Each row of a before or after table is a point. One or more steps were done to the points. Then noise was added and the rows were shuffled. The steps act on columns, c1 being the first. What was done? A step turns or swaps two columns, mirrors them in a line or flattens them onto one, adds a multiple of one to another, or multiplies or shifts one. Angles are multiples of 10 degrees, from the lower column toward the higher: turns from -170 to 170, lines from 10 to 170 but not 90. Use the fewest steps. Two steps may share a column if one is a turn and the other turns, adds or multiplies; they go together, in the order done. Otherwise the lowest column goes first.

Before:
[[ 35 -28  29]
 [ 22  18  36]
 [-14  57 -36]
 [ -6  49 -13]
 [  8  49 -35]
 [ -2  13  12]
 [-28   2  40]
 [ 10  13 -41]
 [ 51  32  29]
 [-29 -28   2]]
After:
[[ -6 -51  -4]
 [ 48 -19 -36]
 [ 12 -25  36]
 [-28  14 -36]
 [-15 -65  14]
 [-29  27   7]
 [ 25  -6 -39]
 [  8 -58  17]
 [ -7  -6 -18]
 [ 33  36 -20]]
Steps: turn c2 and c3 by -160 degrees

Before, 11 rows:
[[ -3   9  30   2  -4 -17]
 [ 25   9 -29  -7  28 -15]
 [-74 -15  56 -29 -39 -44]
 [ 12  -3 -41  14  16  61]
 [ 86  19 -22  56 -13 -22]
 [-32  -2 -29 -22 -31  19]
 [-12  59  18  17  -4   0]
 [ 26   4  30 -57 -11 -37]
 [-21  23 -14  24  27 -35]
 [-12   3 -28  17  13  28]
 [ 29  15 -41  24 -17 -16]]
After:
[[-10  -6  30  -2  -4 -16]
 [-16 -31 -12  26  28 -38]
 [ 38 -67  56 -29 -41 -46]
 [  2 -13 -28  17  14  27]
 [-11  24  29 -55 -14 -38]
 [ 10 -33 -32 -23 -32  20]
 [-46  75 -21  56 -13 -21]
 [-25  22 -41  25 -16 -16]
 [  2  14 -40  15  15  61]
 [-19  22 -26  -7  28 -18]
 [-52 -30  20  19  -4   3]]
Steps: turn c1 and c2 by 110 degrees

Before, 12 rows:
[[-22 -31 -18   0 -31  -5  28  38  27]
 [-45 -11 -26 -31  -3  37  14  15  35]
 [ 53  48 -46  22  41   7 -39 -13  25]
 [ -4  -5 -55  16 -26 -23  25  24   7]
 [ 34 -38  -6  27  37  -1 -28  -5 -23]
 [  9  15 -54 -19  16 -29  25  53  21]
 [-30  44 -25 -52  14 -18 -42  18   6]
 [ 22 -32 -45 -38  42 -38  31 -15 -16]
 [  2 -26  16  25  38  24  17  11   6]
 [-11   3  11 -41 -57 -34   1   4  30]
 [ 19 -27  10 -72 -34  50 -57 -13 -39]
 [ -2 -16  -2 -46  26 -10  26  -7 -58]]
After:
[[-24  33  16   4  37  11  17  12  -7]
 [ 20 -33 -55   4  16   1  27  52 -20]
 [-19  18  -4  37  36  33 -29  -6  23]
 [ 40 -15 -43  15  42  45  30 -17  16]
 [-16 -19 -54  -1 -26  17  24  26  -7]
 [ 46  -1  -2 -11  27  18  25  -7  59]
 [ 45 -37 -26 -38  15 -29 -43  19  -7]
 [ 74  56  10   7 -33  -2 -57 -12  37]
 [ 23  36 -27 -49  -4  -7  15  15 -36]
 [ 38 -31  12 -19 -57  13   2   4 -32]
 [-12 -19 -45  56  42 -46 -38 -14 -24]
 [ -4  12 -18 -23 -31  29  28  37 -27]]
Steps: turn c1 and c4 by 80 degrees; turn c2 and c6 by -120 degrees; multiply c9 by -1

Before (14 x 12):
[[-24  71   3 -40 -14   9  15 -24 -20  95  -6  21]
 [-12   1 -27  36  -8  -2  42 -30  43  18   5   6]
 [ 40  13 -24  12  34 -47  47  -9 -10  25  -6 -20]
 [ -9  29 -60  42  -8 -22  31  10  11  -5 -15   0]
 [-29  34  16  18  -5 -16  25   5  32  15 -21  51]
 [-59  34  43 -19   2   1   1 -45 -55  76 -10   7]
 [  0 -11 -27  34  20  -4 -15  28  10  10  29 -15]
 [-78  14 -14 -12   0 -29  24 -19  10  19  -9  38]
 [  5  22 -20  26  48  40  14  -2 -33   2  22  -5]
 [-49  79  29 -26  12  13   5 -26  -1  53  -7 -25]
 [-29   7   3  29 -37 -23  29  -4 -10  -6   9  10]
 [-22  33   0 -15 -15 -14 -14 -49   0  18 -24  24]
 [  4 -20 -32   1  -9  -2  43  21  21 -22 -10  -3]
 [-27  64  17 -32  14   1   5 -33 -27  41  47   7]]
After (14 x 12):
[[ 29  70   4 -39 -12   8  16 -22   9  96  -6  20]
 [ 45  80  31 -26  13  13   5 -26 -14  51  -7 -25]
 [ 69  16 -15 -12   2 -28  23 -17 -34  17  -8  41]
 [ 21  33   0 -16 -16 -15 -13 -49  -7  20 -23  26]
 [  6  30 -61  43  -9 -21  29   9 -15  -6 -14   2]
 [  7  22 -21  26  51  39  15  -2  34   1  22  -8]
 [-12 -21 -31   0 -10  -3  42  20 -18 -22 -10  -3]
 [-34  16 -25  11  34 -48  47  -9  23  24  -5 -19]
 [ 36  62  18 -31  14  -2   3 -34  15  41  47   7]
 [ 16  35  17  17  -4 -17  25   4 -40  14 -19  52]
 [ 33   9   5  29 -38 -23  27  -4  -1  -7   7   9]
 [ 77  34  41 -19   3   0   0 -45  31  75  -8   7]
 [ -4   0 -25  34  -8  -1  41 -30 -44  17   2   5]
 [ -4 -12 -26  37  18  -4 -15  29  -9   9  29 -16]]
Steps: turn c1 and c9 by 160 degrees

Before (12 x 18):
[[ 82  13 -26  -1 -28  45 -24 -27  20 -25  24 -25 -53 -16  12   4  11  -3]
 [-18   8  66   3  13 -30  -6  -9  45  34  -6   4 -83  26 -71  -6  13  10]
 [-23 -35 -19 -13   3   5  33  27  95  -5 -20  10  37   5 -19   8  28  28]
 [-21  17 -30 -34  24 -14  -7 -33 -19 -15 -15   1  27  31  11 -14  11  17]
 [ 14   5 -21 -23  19 -35 -17  46 -12 -22 -16   9   1   0  30  12   7  -7]
 [  0   2 -25  23 -21  78  -5  56  19  74 -20   9  25   2  31   6   4  34]
 [ 10 -26  54 -17   0 -18 -15 -20  -1 -29  -2  -1 -13   5  12   5   9  24]
 [-27  -1 -20  34  15 -34  46  32  -3  50 -27  13 -35 -11  13 -36   7   8]
 [ 40 -37 -21  -6  14 -39  -4 -13  -7 -18 -34  11  40 -13  12   2   7  32]
 [-28   4 -19   9  18 -24  28 -28  12  10 -12   0  38  20  14  15  62  -6]
 [ 25  -9 -21  -3 -26 -15  15 -27 -10 -19  16  -5   5  10 -30   0  16  47]
 [-28  12  15 -22 -54 -12 -19 -28  -9   7 -37  14  30 -17  31 -10  70  -2]]
After:
[[-14 -35  -6 -12   3 -27  83  22  95  -5 -19  21 -26  19 -18  16  28  27]
 [  4  17   5 -34  23  -7  43 -27 -18 -16 -14  29 -29  38  12 -24  12  17]
 [-32  13 -16 -22 -53 -10  31 -24  -8   8 -37 -12 -30   5  31 -18  71  -3]
 [ 22 -36  -7  -6  14   4  46 -13  -7 -18 -34  21 -55 -36  12  -3   6  31]
 [ 11   4  -5 -22  20  26  33  39 -12 -22 -16  23 -24  -9  30  27   7  -7]
 [  1   2  -4  24 -21 -76  46  51  21  74 -20  26  31   1  32  25   5  34]
 [  3   7 -15   2  12  75  44  -6  45  34  -6 -64  45  31 -71  -8  13  10]
 [ 24 -10   8  -3 -27   9  65 -25 -10 -20  15  19 -13  -9 -31 -10  15  47]
 [ 52  13  29   0 -29   0  26 -27  20 -26  25  22  69 -65  12  -5  12  -4]
 [ 10 -27  -8 -17   1  21  35 -21  -1 -29  -2 -53  -3  -3  12  -2   8  24]
 [ -9   4   4  10  19  -7  79 -32  12  10 -12  18 -44  34  14   4  61  -6]
 [-28  -1  -9  35  14  50  96  43  -4  50 -27  21   6   9  13 -24   7  10]]
Steps: turn c1 and c14 by -40 degrees; mirror c3 and c12 in the line at 130 degrees; turn c6 and c13 by 140 degrees; shift c7 by 50; turn c8 and c16 by 20 degrees

Before, 8 rows:
[[-17   0   6  21  -1  18  10 -71 -14 -49 -29 -35 -31 -49 -71  23   0   4
    6 -40  14 -15 -29  34  21 -19   8  16  32   8 -39  -5]
 [ -9  10  14  -5  33  13 -48 -20  87 -29 -29  -5 -11  -3  32  -7  25   3
  -20  26  24   1 -18  26 -26 -13  46 -12  11  -2 -26  28]
 [ 15  13   1  12  -7   5  26  -3  -7   4 -35 -36   0  12  36   0  27   3
  -14   9  11  20   2  11  -5  -3   4   4  11 -24  -8  20]
 [ 31  16  12  21 -10  16 -39  -5 -16 -16 -20  20  15  -9 -24 -15  -2   2
   56  12  13  29 -38 -56  31  12   4  -6  -9   0 -12  29]
 [  1  -3   4  20  41   8  90   8  15  -1 -25 -21 -16  12  14 -36 -81   1
  -11   9  24  18  71 -38  35 -19  -6  22 -10 -29 -84  -5]
 [ 16   8   8  13  13  17 -50  -4 -11  -7  16  13   6  12  33  -8  21 -25
   59 -21 -14  25 -38  13 -16  -6  -3   6 -23   8 -13 -16]
 [-17   2  14  25  17  23 -47 -16 -11 -25   0 -29   4 -14  33 -12 -52 -17
   26  27  13  30 -30   6  29  -5  28  27  95 -33 -12 -15]
 [-21  14 -79  69  -2  -4 -62   9  -1  -1  60 -31   1  -7 -30 -23  27  13
   -9  11 -15  -2 -26  19 -16   0  -5  -7  -4 -22  -6  -8]]
After, 8 rows:
[[ 31  16  12  23  -9  16 -39  -5 -16 -15 -20  19  15  -9  57 -14  -2   2
  -24  10  12  31 -37 -56  30  11   6  -5  -8   2 -11  30]
 [-16  -1   5  19  -1  18  11 -71 -14 -49 -29 -35 -32 -50   5  22  -1   5
  -71 -40  14 -15 -28  35  22 -19   8  14  32   8 -39  -5]
 [ 15  13   0  11  -7   5  27  -4  -6   4 -35 -36   1  11 -14   0  28   4
   36  10  10  19   1  13  -3  -4   6   4  11 -24  -8  20]
 [-17   2  14  25  17  24 -47 -17 -11 -24   0 -29   4 -14  27 -11 -52 -16
   32  27  13  29 -31   5  30  -5  28  25  95 -33 -11 -16]
 [-10  10  14  -5  32  15 -49 -19  90 -29 -28  -6 -11  -2 -20  -7  26   2
   33  27  23   0 -18  26 -27 -15  46 -11  10  -3 -25  30]
 [ 16   6  10  12  12  18 -50  -5 -11  -8  16  13   7  13  59  -9  22 -24
   34 -21 -13  25 -39  13 -16  -5  -4   7 -25   9 -14 -14]
 [  1  -4   4  20  42   7  91   8  15  -1 -26 -22 -16  12 -12 -35 -81   0
   13   9  24  18  72 -38  34 -20  -7  22 -11 -29 -83  -4]
 [-20  14 -79  70  -1  -4 -61   9   0   0  59 -32   3  -6 -10 -23  28  13
  -29  12 -15  -1 -26  19 -18   1  -4  -9  -3 -22  -5  -8]]
Steps: swap c15 and c19

Before:
[[ 37 -32 -37  -6  21 -48 -19  29 -15  13  -4 -29 -15  44 -60 -32  41  49
    4 -77 -42 -12 -20   2 -10  17 -30 -23  48  56   0   6 -18   0 -44   0
  -34 -51 -16 -51  52 -64 -11 -11 -43 -11   9  30  23  34  63  11 -56  21
  -29  -5  45  41  10 -15  11 -41 -15 -44]
 [-18 -28 -21 -51 -37  21   3 -27  46 -26  48  16 -19  -4   2  19   3 -13
  -14 -38   0  24 -32 -22   3 -10  -7 -43 -30   5  35  23 -15 -28  12  -5
   42 -30  52 -18  44  22  74 -78  -7  -3 -44  -9 -21  38  15 -36  -6 -15
   58 -31 -23 -26  10 -34  12 -31  27  -1]
 [-42  37  10   9 -29  33  -5 -48  32 -15 -19 -15  41 -31 -14  35  17  21
   18  17  -9  16   6 -18   6 -15 -25 -18 -26  29  -3  -7 -10  47  29 -50
   -6 -14  13  15  13   4  38  -4   6   3   8 -54  14 -26 -25 -16 -18 -26
   -6  -6 -25 -17   9  12 -48  30  48  42]
 [ 50  -5 -60  14   9 -27 -25  25 -18  38  45 -41 -16  30 -57 -43  20  10
  -41 -13 -55 -41 -19 -40 -20  20  10 -33  20  47  20 -17  35 -16 -55 -12
  -28 -50   2 -33  46 -55  49  -6 -53 -24  19  63  20   5  33  14 -78  69
  -42  18  17  26  18 -47  25 -27 -30 -21]
 [ 20  15  17  18 -91  -4 -17  15  -8 -36 -12 -37  16  16  26  -6   9  56
  -13 -38 -14 -18  36  -9 -44  16  47 -56 -44 -26 -14 -10 -23  47  -2 -54
   41  -7  75 -31   9  26  74  22 -57 -30  33 -36 -45 -46 -28 -55 -17 -18
    2  23 -27  -8 -64   0 -33  29  15  31]
 [  6   8  41 -22 -57  42   6 -30  32 -28 -23  17  54   7  31  31  31  17
   26  16   4  17 -44  -5  -6  28 -38 -24   3   9 -19 -16   5   3  25 -77
   50  14 -27  20  -9  -4  10  -1   3  31 -14  -7  -6 -52  -1   3  -6   3
   -8 -20 -67  11  38  23 -48  40  23  39]
 [ 18  30  24  15 -51 -28 -25 -23  31 -25 -47   2  25  -4  42  14 -13  23
   -6 -19  35   8  45 -35 -35 -16  22 -30 -28 -22  -5  -1  33  22  14 -95
   13   6  32   0 -20   6  39  -5  -4 -30  20 -15 -22 -43  -6 -24  18 -46
    3 -13 -27 -47   7  13 -51   5  12  36]
 [ 61 -20 -31 -10  53 -20 -58  35 -30  21   1 -55   0  62 -26 -24   2  62
  -82 -48   7 -12  29 -16  -6  35  19 -65  12  59  18   7  -8  26 -61  -9
  -12 -33  -8 -41  42 -46  56  -2 -53 -41 -11  44  29  -3  43  17 -49  42
  -56   9  14  49 -18 -47  -5  20  10   1]
 [-20 -12 -28 -23  -3  34  12 -22 -24  23  22  18 -17  44 -34 -16  28   7
   15 -25 -15  28 -23  -7  23  13  -6 -29  19  -2  34  49 -20 -29 -32  17
   -8 -71   5 -14  38   0  22 -34 -19   0 -27  48 -11   8  39 -14  -7  19
  -40  19  27 -19  38 -74   0 -37  10 -21]
 [ -7 -41 -12  -3 -11  30 -22 -27 -15   3  36   7  -1  12  -3  19   3 -12
    0 -40  10  11 -14  -5  22   2  -7   1  46   6  14  -4 -23  -4   4  19
   -6 -27  52  22  48  -4  57 -19  30   9 -55  25 -12  42  -1  -7  -4  33
   18  -3 -15  -1  28 -51  27 -30  -8 -70]
 [ 16  38  77 -18 -60  14  20 -26  41 -10 -14  10  48 -17 -14  48  46  -9
  -14  28  13   6 -34 -27  -8 -17 -27  -1   6  27 -30 -20 -27   7   1   1
   25  20 -13   0 -50 -27  17   3  -3   9  -3 -15  40 -41   8   1  19 -12
  -56 -29 -20 -18  17  12 -37   6  49   4]
 [-15  29  29  13 -45  10  15  -5  19  13 -18 -16  53  -7   9  14  33 -12
   16 -11  49  45 -55 -18  -1 -25 -43  20 -38  27 -34 -35  11 -12  30 -33
   30  12   1  30 -15  -2 -16 -25   0  14  12 -22  38 -88   4 -25  23  17
  -18 -23 -18  10  31  25 -59  56  69   2]
 [-10  43  23  16 -48  28  13 -39   2   1 -25  -9  35  -3  39  44  40  14
    6   3  34  39 -38 -14 -23   6 -19 -10 -57  21 -33  -5 -23 -31  25 -25
    8  -4 -18   0  -5  15  30  17  23  35  17  -8  31 -29 -13  11  26 -10
    7 -19 -59 -40  -3  63 -37  -9  37  33]]
After:
[[ 49  -2 -60  17  10 -27 -24  24 -17  36  47 -39 -15  30 -56 -29  19  11
  -39 -14 -56 -42 -17 -40 -20  19  12 -36  17  46  22 -26  36 -15 -56 -13
  -28 -47   1 -17  48 -55  48   4 -53 -25  20  67  23   5  31  14 -79  70
  -42  18  14  25  16 -49  23 -30 -30 -22]
 [ 18  14  15  15 -89  -4 -17  15  -8 -37 -14 -37  17  16  26 -29   8  56
  -12 -36 -12 -18  29 -12 -44  17  49 -55 -44 -23 -16 -15 -24  46  -3 -54
   39  -6  76 -27   9  25  71  -5 -55 -28  32 -37 -44 -44 -26 -55 -18 -19
    3  22 -27  -8 -65   1 -32  29  15  32]
 [ 36 -32 -37  -4  21 -46 -19  30 -15  14  -5 -28 -16  46 -62 -35  42  50
    5 -75 -42 -12 -18   2  -7  16 -30 -22  50  56   3   8 -17  -3 -44  -1
  -34 -52 -16 -35  51 -66 -11   3 -43  -9   7  29  23  34  66  10 -56  21
  -31  -5  42  43  10 -14   8 -43 -16 -43]
 [-14  28  26  11 -45  13  14  -6  21  16 -16 -14  54  -9   8 -24  35 -11
   14 -12  49  45 -52 -18  -1 -25 -41  20 -42  26 -30 -55   9 -16  32 -35
   29  12   1  23 -16  -2 -17   8   0  16  11 -21  38 -88   6 -24  24  15
  -17 -21 -18   8  30  25 -58  56  70   1]
 [-44  36   9  10 -30  30  -4 -47  33 -15 -20 -15  41 -28 -13   7  16  21
   20  21 -10  17   7 -18   8 -15 -27 -21 -27  29  -6 -12 -10  49  29 -49
   -8 -13  12   1  11   5  39   0  10   3   6 -52  15 -27 -23 -14 -16 -27
   -7  -5 -25 -16   8  13 -45  31  48  43]
 [-10  45  22  16 -47  27  15 -39   1   2 -28  -8  36  -6  38  12  38  15
    5   6  33  38 -41 -12 -22   5 -20  -8 -55  21 -32  -7 -22 -32  23 -24
    8  -2 -17 -14  -4  16  28   3  23  35  18  -8  33 -31 -11  11  26 -10
    7 -19 -59 -40  -4  63 -37  -8  35  35]
 [-20 -11 -27 -24  -6  36  12 -23 -23  21  26  20 -17  44 -36 -25  28   6
   16 -22 -15  31 -17  -6  21  12  -4 -30  20   0  32  78 -21 -31 -34  16
   -9 -70   4  -8  39  -1  23   4 -20  -1 -26  47 -11   5  39 -13  -7  20
  -39  18  24 -18  36 -75  -4 -37  11 -19]
 [ 19  37  79 -19 -60  12  21 -25  43  -6 -16  11  47 -16 -15  13  45  -9
  -15  27  14   3 -32 -29  -9 -19 -25   1   5  26 -28 -35 -26   9   0  -1
   27  20 -15 -15 -50 -27  17   6  -3   7  -1 -16  41 -40  11   1  22 -10
  -56 -28 -19 -19  16  11 -36   6  47   6]
 [-16 -29 -22 -52 -37  21   3 -26  44 -25  48  16 -20  -5   0  -9   3 -15
  -14 -36  -2  22 -14 -22   2 -10  -8 -42 -27   6  34  38 -16 -27  15  -4
   42 -29  52 -24  42  22  75   4  -8   0 -42  -6 -20  37  15 -33  -5 -12
   57 -28 -24 -24  11 -34  13 -32  25   2]
 [ -5 -40 -14  -2 -10  30 -22 -28 -15   4  35   9   0  10  -3  32   5 -11
    2 -40  10  11 -10  -4  23   2  -7   0  45   4  13  -5 -24  -7   4  18
   -7 -25  52  15  47  -6  57   4  27   7 -55  27 -13  41  -1  -6  -6  32
   17  -4 -16   1  26 -50  27 -28  -7 -70]
 [  4   6  43 -24 -58  42   6 -32  31 -28 -23  19  53   9  28  19  31  19
   24  16   4  17 -44  -3  -6  29 -41 -25   2  13 -18 -25   4   2  24 -76
   49  13 -29   6  -8  -3   7   6   3  35 -15  -3  -5 -51  -1   1  -8   5
   -8 -21 -66  14  38  22 -43  39  22  37]
 [ 62 -20 -33 -10  55 -20 -57  36 -28  23   0 -58  -1  62 -27 -40   1  59
  -82 -45   8 -13  31 -16  -6  34  18 -67  13  56  17  10  -6  25 -61  -8
  -14 -32  -8 -31  41 -49  52  -7 -52 -40 -10  44  29  -3  42  17 -49  40
  -53   9  14  46 -16 -47  -5  20  12  -1]
 [ 17  30  23  15 -50 -29 -25 -24  31 -23 -50   3  25  -4  39   3 -12  23
   -7 -18  33   6  46 -34 -36 -16  25 -31 -27 -22  -5  -2  35  25  16 -97
   13   3  33  -5 -21   2  40  -8  -4 -30  19 -15 -23 -46  -7 -23  19 -47
    4 -13 -29 -45   6   9 -50   9  11  38]]
Steps: turn c16 and c40 by -20 degrees; add -0.7 times c63 to c16; flatten c23 and c44 onto the line at 170 degrees; multiply c32 by 1.6

Before, 9 rows:
[[ 31 -16  23 -32 -25   5  13 -15 -34  32 -28  38  29 -21  -1  26 -21 -26
  -15   9  -6 -28   1  24 -36  35 -46 -47 -14 -26   2  54 -57 -36  41  46
   -4   2 -45  -1   9  26  34 -22  19  14 -31  40  36   8 -19 -23 -34  21
   -1   4  20  43  15 -29 -36  43 -23 -12]
 [ 44 -37 -30 -18 -35 -33 -20  29  20 -23   8 -35  31  35  14 -24  42   6
   47  -5  18 -34   8 -12   8  28  11  16  -5 -10 -37   6   6  14  18 -14
   43   4  10  13  -8 -30 -33 -11 -23  22 -32 -27 -24 -41   0  -2 -19  -5
   -1 -27  39 -34 -31 -19  15  -9 -39 -39]
 [  0  -3 -19 -39  -3  45 -32 -14 -27  49 -25 -13  17 -23  23  14   3  -8
  -33 -21  54 -12  36 -12  18 -27 -45 -10   2  29  21 -30 -31   0  14  -6
   68   0 -67 -18 -29 -35  25  33 -13  24   0 -34  26 -24 -11  11  35  33
   48 -19 -17  22 -20 -33  27 -33  30  -1]
 [  1 -44 -11 -15 -32  12  44  -2 -24   1 -19  19   7  21 -20  52 -18 -27
   10 -14 -12  25 -23   6 -30 -13   4  30  16 -15  25   0  25 -30  -6  39
  -10  -8 -23 -49 -35  32  31   2   4 -29   3  38 -23  32  54  36   6  21
  -36  50  56 -30 -12  44 -46 -28 -30  17]
 [-10  14   6  35  33  18  48 -51 -30  -1 -27   7  10 -12  -8  26  53  22
  -10  26  50  19  47  56  13  31  20  20  23 -40 -28 -24 -30  22 -38  49
  -18 -28 -66  34  -4  38  23  32  34  37  28 -10 -33 -10  51 -15  -2  20
   37 -30 -18 -22  24 -39  22  45 -11 -17]
 [-14 -40  30  29 -11  20  13  28  31  18 -19  31   9  -9  -7   3  55 -25
   34  12 -10  19  41 -27 -21 -16   4  17 -51 -16  15  53  23  -5 -44   4
    2  43 -36  18 -25  41 -39 -16 -17 -10  35 -25 -44  -6   1  25  -4 -16
   -7  14   1  30  -1  13  33  40 -56   3]
 [ 14  31 -29 -10 -30  13   0  23  14  39  10   2 -25  13 -22  32  33  42
    8 -38 -26 -11 -14  33  43  14  -4 -21 -19   5 -41 -16  17  12 -13  15
   25 -31  23 -36 -20  -1  13 -41  -9  -6 -18 -12 -44 -40  -1 -27  18  40
   45 -40   1 -14   8 -26  10 -34  -9  31]
 [ 44  30 -11 -43   7   2  24 -13 -28 -28   7  37 -31  21  38  46 -25  29
   32 -51   1 -11   4  10  46  11  25 -14 -45 -31  38   0 -10 -59   6   3
   -1  -8  -3  -5  25   4   2   8  33  25 -10  18  15  44  52   1  -8 -17
  -39  14 -13  27  28  21   2 -28 -10   8]
 [-11 -55  39  18  23 -29 -18 -38   3  10 -16  15 -40  32  -4 -16  -5  40
  -16  19  33 -10 -35 -24  23 -24  23 -12  14 -49 -21   0 -48  11 -32  21
   11  20 -30   3  -5  22  -9  32  36 -37  26 -44   9  22  -3  52 -31  -1
  -24   9  44 -19  22 -25  30  35  17  29]]
After (9 x 64):
[[-10  13   7  35  33   3  48 -51 -28  -1 -56   7  11 -12  -8  25  53  24
  -10 -32  49  19  46  56  13  31  21  19  23 -40 -29 -24 -30  35 -38  48
  -17 -27 -67  38  -4  38  22  32  34  37  28 -10 -33 -10  52 -15  -1  19
   36 -30   5 -23  24 -39  22  44 -10 -17]
 [ 14  31 -30 -10 -30 -35  -1  23  14  40  20   1 -25  13 -22  31  32  42
    9  19 -27 -12 -15  32  43  14  -4 -21 -18   5 -41 -17  16  19 -13  16
   25 -31  23 -10 -21   0  13 -41  -9  -5 -18 -12 -44  51  -1 -28  19  41
   45 -40  12 -14   8 -27   9 -34 -10  30]
 [-11 -56  39  18  23  35 -18 -38   2   9 -32  15 -41  32  -5 -16  -5  40
  -16   4  32 -10 -34 -24  25 -23  23 -11  13 -49 -22   2 -48  17 -33  21
   10  21 -31 -22  -5  22  -8  31  36 -38  26 -44   8 -13  -4  52 -31   0
  -25   9 -42 -19  23 -24  30  35  16  29]
 [-14 -40  30  28 -10  -8  13  29  30  18 -37  31  10  -9  -8   3  55 -26
   34 -23 -10  19  42 -28 -20 -15   5  17 -51 -17  15  52  23  -9 -45   5
    3  42 -37  17 -25  40 -39 -16 -18 -10  36 -25 -44  -3   1  25  -4 -16
   -7  15  -8  30  -1  12  33  40 -56   3]
 [  0 -43 -11 -15 -32 -20  44  -2 -24   1 -38  19   7  21 -21  52 -19 -28
   10   4 -12  26 -23   6 -29 -14   4  30  16 -15  25  -1  25 -48  -6  39
  -10  -8 -22 -72 -34  32  31   1   4 -29   4  38 -22   5  54  35   5  21
  -36  50 -36 -30 -12  43 -45 -29 -30  15]
 [  0  -2 -20 -40  -2 -47 -32 -16 -27  48 -51 -14  18 -23  24  15   3  -8
  -33 -13  54 -12  36 -13  18 -28 -44 -10   1  29  22 -30 -31  -1  14  -7
   69  -1 -68   2 -28 -35  25  32 -13  24   0 -33  27  27 -11  13  35  33
   48 -20  23  22 -21 -33  27 -33  30  -1]
 [ 31 -16  22 -32 -25   2  12 -15 -34  33 -56  38  29 -21  -1  27 -21 -27
  -15 -10  -6 -28   1  25 -36  34 -47 -47 -15 -26   2  54 -57 -58  40  47
   -5   3 -46 -12   9  26  35 -22  20  14 -30  40  36  -4 -19 -24 -34  21
   -1   5 -18  42  16 -30 -36  42 -24 -12]
 [ 45 -38 -31 -17 -34  21 -20  29  21 -23  15 -35  30  35  14 -24  42   7
   48  24  19 -35   8 -12   8  30  11  16  -5 -10 -37   7   6  23  19 -14
   44   4  11  20  -8 -30 -33 -11 -21  22 -33 -28 -24  36  -1  -2 -19  -5
   -2 -26 -41 -33 -32 -18  16  -9 -39 -39]
 [ 45  31 -12 -42   7 -35  25 -13 -29 -27  14  37 -31  21  38  45 -25  28
   32  38   1 -10   3   9  45  10  25 -13 -45 -30  38   0 -11 -93   6   2
   -3  -7  -3 -22  26   5   3   8  34  25 -10  18  15 -37  52   1  -8 -18
  -39  14  13  27  28  22   3 -27 -11   7]]
Steps: turn c6 and c20 by -140 degrees; multiply c11 by 2; multiply c34 by 1.6; turn c40 and c57 by -160 degrees; turn c40 and c50 by 150 degrees
